Each row is a point. Each copy is the shape, with its points in the same order, turned, moved and blurred by noise. Some copies are also mirrored. Which?

Shape:
[[ 24 -36]
 [-17   3]
 [-22 -13]
 [ 33 -45]
 [-19  37]
 [-33  30]]
Copy 1 (6 x 2):
[[  6 -47]
 [-11   8]
 [-20  -3]
 [ 12 -57]
 [  6  39]
 [-13  38]]
Copy 1 is: only turned
Copy 2 (6 x 2):
[[ 29 -19]
 [-24  -7]
 [-22 -19]
 [ 48 -25]
 [-43  21]
 [-48   7]]
Copy 2 is: only turned
Copy 3, 6 rows:
[[-35  42]
 [ 17  -2]
 [  0  -4]
 [-39  47]
 [ 45  11]
 [ 41 -13]]
Copy 3 is: mirrored
Copy 4, 6 rows:
[[ 24 -37]
 [ -7  -1]
 [-19 -14]
 [ 32 -51]
 [-16  42]
 [-23  36]]
Copy 4 is: only turned

Shape:
[[ 12  -8  37]
 [-24 -27  -5]
 [ 45 -20  28]
 [ 20   3  -1]
 [-40 -32 -30]
 [ 38  -1  -1]
 [-14 -40   0]
 [  3 -15  11]]
Copy 1, 8 rows:
[[  9 -35  22]
 [-38 -25 -11]
 [ 36 -43  -1]
 [ 12  -4  -5]
 [-59 -14 -31]
 [ 28 -10 -12]
 [-27 -40 -20]
 [ -4 -25  -1]]
Copy 1 is: only turned
Copy 2, 8 rows:
[[ 35  -2  24]
 [ -7 -39   7]
 [ 60  -4   0]
 [ 17   5 -10]
 [-30 -52  -7]
 [ 34   7 -20]
 [  8 -46   4]
 [ 18 -16   8]]
Copy 2 is: only turned
Copy 3:
[[ -2  -8  30]
 [-20 -25 -21]
 [ 31 -20  35]
 [ 21   0  -5]
 [-25 -34 -49]
 [ 38  -7   4]
 [-13 -43 -13]
 [  2 -15   2]]
Copy 3 is: only turned

Shape, 7 rows:
[[ 13 -18  10]
 [ -1   0  48]
 [ -5 -32   8]
 [ 25 -18   4]
 [-45  44 -35]
 [-36  23   0]
 [ 19  27   0]]
Copy 1:
[[  9 -22  10]
 [ 39   5  25]
 [ -2 -17  38]
 [  4 -31  11]
 [-32  60 -24]
 [ -2  42   4]
 [ 13  -3 -28]]
Copy 1 is: only turned
Copy 2 (7 x 3):
[[ -9 -15   2]
 [-31  18  19]
 [-12  -7 -24]
 [ -3 -23  13]
 [ 55  57 -10]
 [ 19  46 -10]
 [ 23   6  33]]
Copy 2 is: only turned

Shape (8 x 4):
[[  3 -13  55 -19]
 [ 15  11  -4 -22]
 [  3  15  32   6]
 [-20  14 -15 -15]
 [  0  17 -12 -15]
 [-32 -13  18  47]
 [  7 -26 -10 -21]
 [ 16   2   3 -10]]
Copy 1 (8 x 4):
[[-33 -22  31 -32]
 [-24  15  -6  -1]
 [-13  12  31 -21]
 [ 13  13 -16  -6]
 [ -7  21  -8   1]
 [ 39  -8  55   6]
 [-22 -15  -7  17]
 [-21  10   9   5]]
Copy 1 is: mirrored
Copy 2, 8 rows:
[[-12  -9  53   7]
 [  3 -25  -8 -14]
 [-15  12  17  -8]
 [-13 -19 -24  14]
 [ -6 -20 -20   0]
 [  2  46   2  42]
 [ 26 -30   2  14]
 [  9 -14   3  -9]]
Copy 2 is: only turned
Copy 3 (8 x 4):
[[ 15  -3  48 -36]
 [ 12  31   2   1]
 [ 21  -2  30   2]
 [-23  12  -2  15]
 [  0  26   0  13]
 [ -1 -60   3  11]
 [ -5  15 -16 -30]
 [ 15  21   4  -7]]
Copy 3 is: only turned
Copy 4:
[[-11  16  55 -24]
 [  7   5  -6 -35]
 [-15  20  20  -2]
 [ 36  15  -7  -4]
 [ 14  10 -12 -13]
 [ 11 -13  39  41]
 [ 24 -18  15 -35]
 [  4  -4   7 -25]]
Copy 4 is: mirrored
